Each row of a before or after table is a point. One or more steps were done to the points. Then noise was added and the rows were shuffled. The steps act on columns, c1 being the first. Write out the steps. A step turns or swaps two columns, mirrors them in a line or flattens them onto one, adds a multiple of one to another, or multiplies or shifts one. Angles are multiples of 10 degrees, from the lower column toward the higher: turns from -170 to 170, lines from 10 to 170 but not 90. Use the fewest steps. Two steps may share a column if one is a turn and the other turns, adds or multiplies; they go together, in the order done. Otherwise the lowest column goes first.

Before (9 x 3)
[[ -9 -21 -25]
 [-51 -11  26]
 [  8 -33  17]
 [-13 -19  19]
 [ 25  35  27]
 [ 20 -34  32]
 [ 70 -35   1]
 [ 32   0   9]
 [-52 -27  22]]
After (9 x 3)
[[-15 -25  15]
 [ 26 -45  14]
 [-67 -37   9]
 [ 92 -34  -8]
 [  9 -36   7]
 [ 42  -1  10]
 [ 33  22  35]
 [-12 -12 -32]
 [-67 -22  20]]
Steps: multiply c1 by 1.3; turn c2 and c3 by 20 degrees

Before (12 x 4)
[[ 36 -38  12  38]
 [  3 -52 -11  38]
 [-25 -27  44 -18]
 [-23 -27  10  -4]
 [ 41   6 -13 -26]
 [ 40 -18  10  47]
 [ 40  13  32  38]
 [ -9 -35  34 -13]
 [-38  17  51 -30]
 [ 22   9  60  18]
 [  4 -17 -14  12]
 [-27  13  68 -31]]
After (12 x 4)
[[-102   10   10  -33]
 [  18    9   36   38]
 [  25  -13   -5   13]
 [  35  -27   26   39]
 [ -21  -19  -17   -5]
 [   2    4   43  -27]
 [ -66  -20   -2  -17]
 [  46  -36  -13   38]
 [  49  -12   25   45]
 [ -89   13   -9  -30]
 [ -46  -24    7  -13]
 [ -34    6   36   18]]
Steps: add -1 times c4 to c3; turn c1 and c3 by 70 degrees; multiply c2 by 0.7

Before (10 x 6)
[[ 11 -12  -6  25 -32 -24]
 [ 30 -56  18   0 -15  34]
 [  1   1  -5  -7   5  17]
 [ 42 -36  22  -6 -45  26]
 [ 12  27  45  10 -38  47]
 [ 37  16  12  30  16  22]
 [ 25 -30  34 -53   0 -33]
 [ 25  26  34   7 -13 -42]
 [  1 -35   4 -17   9 -26]
 [ 24  19 -32 -32 -10  57]]
After (10 x 6)
[[ -19   41   -3    1  -13   13]
 [ -52   39  -72   26  -40   20]
 [ -32  -36   63   23   50  -46]
 [  -7   -6   12    2    2  -15]
 [  29  -22  -18   36  -29  -17]
 [   1   41  -47   31  -10  -50]
 [  24   20   -2   10   35   18]
 [  10  -43 -118   12  -24  -36]
 [   7  -11  -80   24  -31   48]
 [  -6   25  -71   42   11  -38]]
Steps: swap c1 and c4; turn c2 and c6 by 160 degrees; multiply c3 by 2.5; turn c3 and c5 by -150 degrees

Before (13 x 9)
[[ 27  52 -36  -9 -15 -20  10  12 -10]
 [ 25 -16 -16  48   2 -18  27 -66  29]
 [-16  75 -30 -10  -4  63  24 -34  -9]
 [ 25 -14  28  29  65  58  36 -47  37]
 [  1  63 -28   8   0  29  31  28   8]
 [ 24  17  46   5 -26  46  -9 -13  -1]
 [ 62 -24 -42 -34 -37 -14 -32 -74 -16]
 [-35 -22  36 -52  51 -15 -52  18  31]
 [ 27  50  16 -44  42 -45  -4 -16 -21]
 [-24 -28  -6 -56 -27  28 -11 -33 -12]
 [  8 -19 -17  23  18 -16 -26 -42  42]
 [-30  28 -61  13  29   7  24   0  28]
 [-28 -18 -17  -4  -2  26 -32  -3 -26]]
After (13 x 9)
[[ 23  35  54  64   8 -29 -31 -18  78]
 [-12 -57 -29  52 -23 -49  14 -25  22]
 [-59  -8 -54  12  38 -30 -36  34 -16]
 [-16 -49  28 -14 -59  63  -4 -12  37]
 [-20 -56  50 -36   9   7  13  33  -2]
 [  5 -31  40  18 -38 -16   3 -12 -11]
 [  8 -43  33  -2 -35  41  13   8 -29]
 [-60  32  17  25   2  32 -20 -11  43]
 [-27  17  20 -16  20   6 -28 -25   0]
 [ 30  22 -31  14 -46  35 -32  -1  10]
 [ 14 -11   7 -20  29 -29 -24  43  44]
 [ 50   5  10 -18  15  -3  40  30  59]
 [ 34 -27 -49 -17  34  66  19  38  47]]
Steps: mirror c1 and c4 in the line at 20 degrees; turn c3 and c5 by 160 degrees; turn c2 and c5 by -130 degrees; turn c6 and c7 by -20 degrees; turn c8 and c9 by -90 degrees

Before (12 x 11)
[[  4  -4   1  -4   1   9 -12  -7  -6  -1   4]
 [ 10  15   9  -2 -21   9  -8  15  -9  -2  -1]
 [ -8  -4  -6 -15   1  -7 -15   4  11  -7   5]
 [ -5  -5   2   0 -27   9 -16   4 -12   4  -8]
 [  7   8   8  -2 -19  21  -1   1  11   8   3]
 [  6   4   9   6 -14  11 -12   6   7  -8  -9]
 [  0  13  10   5 -14  -8 -12  -7   9   1   7]
 [ -2 -14   3   5  -1  -2  -6  15   7   8   4]
 [ -6  12   3   4  -3  12  23  -6   6   2   1]
 [ -4  14  -6  -9  11  -6 -10  -7   9   9  -6]
 [ -8  13  -4   0   7   9 -16   5   7  -1   9]
 [  9 -14 -48  -2   9  14  -9  -6   2  -2   6]]
After (12 x 11)
[[  -7    0    7    4   -1   -4   -6   16   -2    4    0]
 [  10    1   20   -2   -3   42    0    1   -1    4  -16]
 [   7    1  -15  -16   -1  -14  -15    3    3  -10    2]
 [  -8    0  -11    1   -2   18  -15    5    1   -4    9]
 [  13    0   23   -1   -2   17   -8   14   -1    1  -20]
 [  11    0 -120   -2   -2   28   -9   -5    1   -2   11]
 [   0    1   22    6    1   22  -12    7    3  -10  -16]
 [  -5    0    6    0   -1   18  -15    4   -2    7  -29]
 [ -10    1    7    4   -2   24   23   -6    0    0   -2]
 [   8    0    2   -4   -1   18  -13   -6    1    1    3]
 [  -5    0   26    6   -4  -16  -12   -7    1   -3  -11]
 [   4    0  -16  -10    4  -11   -9   -8   -1    5    8]]
Steps: add -1 times c4 to c1; multiply c2 by 0; multiply c3 by 2.5; turn c5 and c11 by 70 degrees; multiply c5 by 0.4; multiply c6 by 2; flatten c9 and c10 onto the line at 110 degrees

Before (9 x 14)
[[-28 -42 -35 -21 -47 -32 -37  10  41 -19   0  19  -1  -7]
 [ 24  -6 -37 -33  18 -41  24  15  38   1  36  13 -18 -23]
 [ -4 -41 -44 -39  21 -39 -42 -12   4   0  27 -37  23   5]
 [-46 -49 -29  88  28  -4 -25  15  43 -33 -34 -37 -13 -81]
 [ 15 -49 -11 -23 -10 -30  86   1 -31 -51 -35   6  30  18]
 [ 11 -39  -7  -1  15  51 -34 -11  21 -31 -34 -20  33  23]
 [  3  28 -21 -22  -1  13  25  33  10 -61  75  17 -15  16]
 [-55 -56  51  70  28  60  -1 -19  45 -12 -18  15   4  15]
 [ 22 -21  18 -34   6 -35  14 -21  47   5  12 -97   5  21]]
After (9 x 14)
[[ 11 -59 -12   2   7 -32 -43   1 -35 -55  24   6 -78  -1]
 [-56 -23 -21   2  24 -32  22  16  47 -35  31 -33  21  -5]
 [ 24 -19 -38 -21  31   7 -27  15  31   5 -44  11  -3 -36]
 [ -2 -43 -40 -17   8 -24  48 -11  -1  -5 -38 -44  17 -23]
 [-55  25  55  33  20 -79  11 -26  48 -14  39  10  -2  43]
 [ -3  48 -19   7  10  10 -24  28  13 -64 -72  14 -11  -4]
 [ 23 -35  20  -4   5 -17  -7 -24  54   4 -24 -98  -8  -7]
 [  7  14  -6  12  -2 -50  57 -10  17 -33  55 -20  -9  10]
 [-26 -36 -32 -24 -63 -31  14  13  38 -17 -11   9  29 -20]]
Steps: turn c6 and c11 by 160 degrees; turn c2 and c6 by 70 degrees; flatten c4 and c14 onto the line at 50 degrees; turn c7 and c13 by -140 degrees; turn c5 and c7 by 20 degrees

Before (14 x 18)
[[  1   0 -57  13   5  10  10  -2   5 -18  10 -12  -8   9   4   1  12  -8]
 [ -9   2  -5  -1  -1  20   8  22   9  -6   1   7  17  19   5  13  -3  17]
 [  5  19 -19  19  -7  11 -36  15   9 -21  -5 -11 -11   7   2 -22  -6 -11]
 [ -3   7 -21  26   0 -38  15  -7 -15   5   5 -15  17 -15 121 -18  32  -6]
 [ -4  -1  -7  23  16  14   0 -11   3 -13  -1  -2 -31   4  20   8  -7 -15]
 [  0  18 -23  28   2  -2  22   9  -7 -30 -13 -14  14   4   9  23 -12  -2]
 [ 12   1 -12  15  16   8   8   1 -42 -12 -10 -12 -17  17   1  -3 -13  22]
 [ 52  17 -10  -2  19 -23 -11  -6  -8 -13   1 -15  -7  13   2   3 -10   3]
 [ 14  12 -17  18 -47   7 -62  36  -5 -17 -11   4  -5  -1  12   5  37 -17]
 [ 13  10  -8   7  -6 -22  10  33   5 -19  -7  -6  -1 -15  -1  -5  15  48]
 [-10   6  -6   8   4  18  13  -9  -7   1 -12  57   4   6   5 -19   2  -2]
 [  0 -47 -17 -23 -31  13 -26  -4 -32   6  -7   3  -9 -21  23 -16 -13  -9]
 [ 35   2  -1  25  15  -4  17 -10  -8   2  29   9   8  12  -4 -12  -8 -15]
 [ -9  12 -13   5  16  -6   9  22   8   6 -12 -11 -23  11  -1 -10   2 -18]]
After (14 x 18)
[[  14   11  -17    7   -1   18  -64  -35  -12  -23  -11   -7  -39  -48
     1    5    0  -17]
 [  -8   12  -16   -5   11    4    8  -18    3    8  -12  -18   -5   19
     6  -12  -24  -18]
 [  53   16   -8  -25   12   -2  -11    9   -4  -18    3  -12    8   19
    -5    6   -9    4]
 [ -10    2  -10   21   18   -1   10  -23   -3   -8    0    0    7   -1
     8   14   15   18]
 [ -11    5   -4   19    6    9   11  -12   -8    2  -13   55   -2    3
    -5  -20    3   -1]
 [  -4   -1   -7   15    4   22    0   12  -17  -15   -1    3    2   16
     9    8  -32  -16]
 [   0  -47   -2   11  -20  -24  -27    4  -32    9   -6    5   11  -31
   -21  -17  -11   -8]
 [  14    1   10    7   18   15    5    4  -15  -16  -10  -10    9   16
   -38   -3  -20   21]
 [  35    1    4   -5   13   24   16    6    1    3   29   11    8   15
   -11  -12    6  -15]
 [   0    0  -60    8   10   13   10    6   -2  -23   11  -12  -13    2
     6    1   -5   -8]
 [   4   18  -25   12    7   19  -35  -10    2  -29   -6  -17    4   -7
    11  -22  -12   -9]
 [  13    8  -12  -21  -18    7   11  -29    4  -23   -7  -18  -15   -7
     4   -4    3   48]
 [   1   19  -18   -2    4   28   23   -5  -11  -39  -14  -15   13    2
    -3   23   11   -2]
 [  -4    7  -14  -39  -16   24   15   12 -118    4    5  -13  -30    0
    25  -18   21   -6]]
Steps: add -0.5 times c9 to c3; turn c9 and c15 by 70 degrees; swap c4 and c6; swap c5 and c14; mirror c8 and c12 in the line at 100 degrees; multiply c10 by 1.3; turn c13 and c17 by 80 degrees

Before (10 x 20)
[[-50 -30   1 -13 -10 -21  38  -3   8  67  17  17 -80  20 -20 -13   4   9
   27  -4]
 [-69 -57  52 -25  28 -54  19   6  24   9 -12  33   2  10 -36  73  -8  11
  -16 -27]
 [ 20 -41  10 -37  24  -9 -31  -1  12  60  36  40 -27  -9 -36  25 -29  -7
   -5  18]
 [-57  -4 -47   5 -19  16  46  -7  31  40  27  -1   6  12  56   4  20 -30
   -5  24]
 [ 26  15 -25  16 -25 -52 -37 -61  17  12 -18 -36   4  39  -1  16  -6  15
  -42 -24]
 [-47 -29 -28  -5  21  34  14 -47 -16  54 -44 -25 -41 -29 -17   3  27 -28
  -32  45]
 [  5 -51  -8  -4  26 -27 -34  -1 -24  -9  29   7   5   3 -39  50  10 -27
  -54 -45]
 [-43 -20 -24 -23 -40   3   2  -2 -61  -2 -36 -31 -40  -5 -18  14   9   4
   -2 -42]
 [-23 -38  46 -11 -33  -9   4  -8 -34  -2   1 -18 -39  17  57   3 -66  38
  -29 -44]
 [ 23 -58  29  32 -12  18 -10 -59 -21  25  22 -11  17   8  -8  34 -17  28
   39  42]]
After (10 x 20)
[[  46  -40  -32   -4   20   18  -20  -37  -19   50  -48   26  -40   31
   -19   78   28  -24  -26   40]
 [   8  -49  -11   -5   26  -49   -9   11  -18  -10   27   -4   11  -27
   -43  100   -3   20  -54  -45]
 [ -46  -39   42  -17  -31  -33   15   -2  -33   -1    0   23  -39   -1
    62 -105   55   38  -31  -44]
 [ -32  -46   12  -41   31  -25  -25    8   11   64   35  -43  -27  -25
   -38   27   -4   18   -1   18]
 [  32  -19  -21  -16  -36  -17   -8   -2  -54    0  -36   26  -44    6
   -17   -8   35   17    2  -39]
 [ -18    6  -22   13  -24  -70   14  -61   12   16  -17   39   11  -53
     5  -34  -17   28  -42  -25]
 [  26  -58   52  -21   21  -77   21   14   22    8  -10  -32    0   11
   -36   -1   65   77  -13  -28]
 [  52   -4  -50    4  -17    0   30   -5   32   44   30    3    2   35
    59   92   37  -24   -3   25]
 [  24  -35   -2  -11   -4  -44   36    5    6   67   13  -17  -84   23
   -15  -36   44    0   29   -2]
 [ -29  -60   23   35  -13   -3    4  -48  -24   26   25   11   27  -11
    -5  -68   -6   67   35   36]]
Steps: turn c1 and c17 by -120 degrees; turn c2 and c8 by -10 degrees; shift c6 by -20; mirror c7 and c14 in the line at 30 degrees; multiply c12 by -1; multiply c18 by 3; turn c16 and c18 by 70 degrees

Before (14 x 32)
[[-42 -30 -31 -16   8  -7 -46  23  22   7  10  24 -63 -16 -25  -4  27 -55
    0  40 -26 -21 -50  31  18 -20   3  57 -12   5 -13  21]
 [  6 -40   8 -58 -45 -53 -53  22   0  39  33  16 -10  59 -18   8  24 -42
  -22 -18 -64  -4 -17  -6  84  22 -18  42  21  42 -14 -22]
 [ 41  30  35   7  41 -17  17  19 -13 -27  -4 -59   8 -26 -19  14 -17 -15
  -27  -3 -23 -38   0  31 -36  -5 -40 -44 -15 -10  43  19]
 [  7 -33  25  -2 -21 -50 -41 -14 -33  37 -21 -23  -2  37 -40 -17  43 -10
   -2 -44 -65 -20 -19  -4  29  48  19  26  37  31  -9  47]
 [ 10  14   5 -31 -26 -59 -21  13  -9   3 -33 -11   5  50  29  -6   5 -17
   -9 -27 -54 -68   0 -51  27  31   8   1  41  43  31  32]
 [ 36   3  -6 -15  36 -20  22 -33 -16  -8 -19 -40  28   1 -22 -18 -31   6
   12  52  11 -19  24   2   2 -25 -28 -26 -44 -18  45  37]
 [ -7 -54 -37 -57  18  11 -37  69  46  43   9  -8 -39 -26 -36  55  21 -38
   -8  26  13  21 -21   5 -32 -54  14  37 -26   2 -44  32]
 [ -7  25 -52   5  64   7  51   1  13  34  28  13 -14  23  -6  27 -11  23
   28   6  -4  10 -18  28  -7 -43 -55  50 -38 -57  24  24]
 [ 12 -20  21   1  -2 -93 -14  -3  -1 -34 -48 -22  28  15 -21 -13  23 -12
    0 -49 -57 -35  54 -20  29  -4 -13  -2  35  21  33 -10]
 [ -5  69 -36  29  26   6  24 -28  41  35   3   5 -10 -14 -37  57 -45  46
   36  22   7  -3 -37  27  39 -72 -63  23 -52 -14  -2  32]
 [-21 -18 -48 -42  14 -57 -55  27   0  12  55   2 -34   8 -42  34  32 -53
   32  21 -44   3 -38  -5 -24 -13   3  25 -20  29 -52  26]
 [-44 -28 -27  -7  37  12 -32  66  -9  38  33  10 -47 -19 -34  37 -19 -49
    9  49 -61  22  16  27  -8 -37  21   9 -19  12 -31  59]
 [ 61  -2  14 -22 -42 -58 -26   6 -13 -17 -38 -41  -7  44 -45  -9   3 -13
    4 -11 -96 -35  12 -34  19  19 -19  48  37  25  57  10]
 [ 13  37 -66  39  35  19  29 -48   7  -4  25   5 -66  28  -9  36 -44  33
    8 -10  10  43 -41  27  28 -74 -13   2 -47 -23  20  28]]
After (14 x 32)
[[  8 -21  21   3  -4 -88 -15  -5   4 -35 -46 -23  25  14 -14  10  27   9
    9 -54 -15 -40  50 -10  35  -5 -52  12  31  30  31 -13]
 [ -3 -57 -30 -55  16  12 -38  70  42  45   9  -7 -38 -31 -49  19  25  36
   31  28   0  24 -22   6 -29 -50  18  75 -28   3 -41  34]
 [  7  11   4 -33 -22 -59 -19  10  -8   1 -33 -14   3  54  25 -11   6   9
   21 -19 -20 -67   3 -21  27  28 -50  19  49  36  35  30]
 [ 16  40 -69  40  37  17  29 -46   8  -3  24  10 -70  30 -19   6 -47 -29
  -19  -1   9  46 -33   6  29 -77  11 -31 -46 -27  21  28]
 [  8 -39  27  -3 -16 -41 -45 -12 -32  34 -17 -21  -1  37 -30  12  44   3
    8 -46 -21 -22 -23   9  33  49 -58  40  38  28  -4  42]
 [ -3  67 -35  33  19   6  29 -29  39  31   5   6 -10 -12 -50  23 -49 -25
  -59  23  30  -4 -34  17  41 -68   0 -26 -52 -11   2  32]
 [-17 -20 -45 -36  17 -52 -57  23   1  15  54   1 -35   8 -52  25  34  64
   -4  21 -14   6 -39  -5 -29 -13 -38  79 -18  31 -53  31]
 [ -7  28 -57   7  70   8  51   1  14  29  34  12 -11  28 -11   5  -9 -11
  -34   4  24   4 -13   9  -7 -39 -13  21 -36 -62  24  22]
 [  8 -40   8 -56 -43 -51 -54  22  -2  40  31  16  -3  68 -23   5  25  28
   38 -19 -19  -2 -16   0  84  20 -61  88  24  46 -11 -16]
 [-42 -31 -29  -8  34   7 -25  65  -8  36  31   9 -46 -17 -39  15 -10  47
   13  56 -24  21  20  17  -9 -37 -51  56 -19  11 -31  58]
 [ 46  29  37   1  54 -11  13  10 -12 -27  -1 -62   2 -24 -21  10 -15  -3
   29   1  13 -39   3  15 -36  -2 -25 -28 -15 -11  43  15]
 [-36 -34 -27 -16  13  -4 -47  22  15   6   9  26 -56 -14 -21   6  24  46
   32  39  -7 -17 -51  10  23 -20 -29 108 -11   3 -16  24]
 [ 60  -1  19 -22 -39 -59 -27   5 -16 -15 -40 -39   4  46 -31  13   1  12
    4 -10 -23 -42  12 -13  19  19 -94  60  40  27  53  18]
 [ 33   8  -5 -14  36 -17  21 -31 -18  -7 -19 -38  25   7 -18   0 -27   4
  -14  56  12 -20  18   6   6 -31  11 -31 -42 -19  42  37]]
Steps: flatten c15 and c16 onto the line at 160 degrees; add -1 times c18 to c28; turn c18 and c19 by -150 degrees; multiply c27 by 0.4; turn c21 and c27 by 70 degrees; multiply c24 by 0.4

Before (8 x 48)
[[-16  56 -56  48 -35   6  35  12   9 -58  13 -22  32   7  -4 -29 -47  12
   35   3  35 -48  22 -19  15 -13  10 -37  35 -50  35  13  13 -11 -10 -22
   18 -11  -8  23  -5 -20 -32  34 -28   6  59 -24]
 [-40  46 -41  34   8  13  36  38  -3  -8  13   6 -11   2  -2  15 -16  57
  -53  32 -27   6   9  46 -30  20  32 -51  19  10  -9   0   4 -18  -1  56
   52  39  19  23 -16 -57 -46 -37  27  53   4   9]
 [-24   9 -16 -21  -3  21  57 -37  -6  11  61  -1  42  -5  31 -37 -57 -22
   12  -5   7 -11  14 -27  54  25 -58  -6   8  16 -26  32  34 -17 -34 -40
    0  41 -43 -26  10  24  25  16  17  -6  -7 -35]
 [ -1  65  29 -20  11 -57  62 -28   1  10 -34  46  36 -35  43 -31  26  26
  -11 -25  67  38 -21  22  23 -18 -72 -17   1  44 -13 -55  68 -13 -14 -18
  -12 -66 -39  13  10 -15  64  -2 -68  86  -2 -17]
 [-13  16   6 -30 -66  35   2 -38 -36  40  -3  37 -20  32 -52  -7   0  20
  -11   7 -11  37  23  32  17 -67 -58  14  35  34 -28   0  29 -47  50  53
  -30  36  24 -35 -26  37  44  -4 -16  50  33  34]
 [ 13  53  44  12  18 -30 -17  32 -38  31  46   5   7 -15  38  -9 -54 -29
  -16  36 -34  50  54   8  31 -18   8  16   2  30  32 -66  64 -16 -29 -14
   39 -23 -21 -32  14 -16  19  26 -27  21   7  26]
 [ 14  10  28  13  36   8 -35  -2  -9  30 -33 -34 -46   0 -10  31 -39 -14
   44  71  68   2   8  34   4  -2 -69   1  50 -62  14  22  12  -7  -1 -45
    9 -51 -51 -26 -16 -10 -33 -43  -8   4 -26 -46]
 [-32  41  38 -16 -48  -1 -35  29  55 -50 -28 -29 -31 -39  25  33 -41 -12
  -19 -13 -15  42  -8  -4 -19 -11 -11 -58  82  34   1  -8 -15 -15  26   4
  -27 -13  11 -51 -40 -29 -46  26  17  16 -12  -6]]
After (8 x 48)
[[  0  65  -4 -21  10 -56  64 -29   2  11 -34  47  37 -35  19 -32  27  26
   -9 -26  67  38 -20  22  22 -19 -71 -19   1  44 -13 -55  68 -14 -15 -17
  -12 -72 -40  12   8 -14  65  -1 -68  85  -2 -17]
 [-40  47  26  33   9  12  36  36  -1  -8  13   6 -10   0   1  15 -17  56
  -54  31 -28   4   8  46 -31  20  33 -52  19  10  -8   0   4 -19   0  57
   53  51  18  24 -16 -57 -45 -37  29  54   4   8]
 [ 13  10  -9  12  37   9 -35  -1 -10  30 -34 -34 -47  -2  -4  31 -39 -17
   45  70  67   3   7  35   3  -1 -70   1  51 -61  15  23  12  -7  -2 -45
    9 -58 -50 -25 -17 -11 -32 -42  -8   4 -26 -45]
 [-14  16 -17 -32 -68  35   2 -37 -36  39  -3  36 -20  32 -20  -8   0  22
   -9   8  -9  37  24  32  16 -67 -56  13  34  34 -28   0  30 -46  51  53
  -30  32  24 -35 -26  36  42  -4 -17  51  35  34]
 [-16  57  57  50 -37   6  36  12   9 -57  14 -20  34   5   0 -29 -46  12
   34   2  36 -47  24 -19  14 -13  11 -38  36 -52  34  13  13 -12  -9 -22
   18   7  -9  23  -4 -20 -33  33 -29   7  59 -25]
 [-32  42 -32 -14 -50  -1 -36  29  54 -48 -28 -28 -31 -39   9  34 -40 -11
  -20 -13 -16  40  -8  -5 -20 -11 -11 -57  81  33   0  -9 -14 -15  26   5
  -27 -24  11 -51 -39 -30 -46  28  17  16 -13  -7]
 [-25  10   0 -22  -3  19  57 -37  -8  13  62  -2  41  -6  12 -37 -57 -23
   12  -4   7  -8  13 -27  53  26 -58  -5   9  15 -26  34  35 -18 -34 -41
    2  43 -45 -27  12  25  26  15  16  -5  -7 -34]
 [ 11  55 -33  13  17 -31 -17  33 -39  30  47   5   8 -16  17 -11 -55 -28
  -17  35 -35  51  54   9  32 -17   7  16   3  31  32 -66  65 -15 -27 -14
   39 -37 -21 -31  13 -16  19  25 -26  21   7  25]]
Steps: mirror c3 and c38 in the line at 100 degrees; multiply c15 by 0.4
